Each row is a point. Any point is a mix of the corners, with weights that add up to 1. It lies inside the corners' shape when no weight is negative. Say inside or outside, and name the corners with a negative weight.
In the rows, 128 means zero.

Corners:
(1): [105 168]
(2): [129  64]
(3): [135 151]
Points:
[114 150] => inside
[128  72] => inside
[121 108] => inside
[142  86] => outside (1)
[128  72] => inside

Corners:
(1): [153 177 104 179 121  91]
(2): [ 92 194 106 103 179 150]
(3): [133  83 166 143  71 170]
(4): [107 112 128 125  38 144]
(5): [220 128 126  80 191  68]
(6): [ 82 107  75  95 155 164]
(7): [ 77 111 148 113 117 129]
Points:
[109 148 120 126 126 129] => inside
[148 144 120 104 151 116] => inside
[105 153 128 153  95 130] => outside (5, 6)
[169 129 120 109 132 110] => outside (7)
[126 105 156 119  77 146] => outside (1, 6)
[101 122 135 116 124 134] => inside
[ 71 118  92  69 147 155] => outside (1, 3)
[133 109 122 124  86 126] => outside (2)

Corners:
(1): [143 177 124 137 100 132 156  93 136 112 150]
(2): [ 94  92 144 133 110  86 189 101 196 153  81]
(3): [114 119  77 148   7 110 165  81 203 168  75]
(4): [166 165 119  90 160 116  87  93 107 139 139]
(5): [131 151 130  66 132 139 121 131  89 100 138]
(6): [178  93 132  94 137 167 126  87  91 144 127]
(7): [125 141 154 138 131 110 118 100  87  94  94]
(8): [ 68  85 100 168  62  96 147 134 213 167 129]
(9): [185 172 150 108 118 123 123 152 117 115 130]
(10): [ 56 116 136 148  90 148 127 108 206 141  89]
(11): [125 122 118 115 140 126 101 128 153  69 102]
(12): [ 89 111 101 159 138 125 180 138 182 150  96]
Points:
[150 140 131 118 115 118 130 105 115 113 120] => outside (10, 12)
[113 132 119 130 104 132 132 118 154 129 115] => outside (2)
[131 122 129 121 114 143 133 101 139 133 118] => inside
[ 95 120 116 139 107 120 148 122 174 105 100] => outside (4, 6, 9)
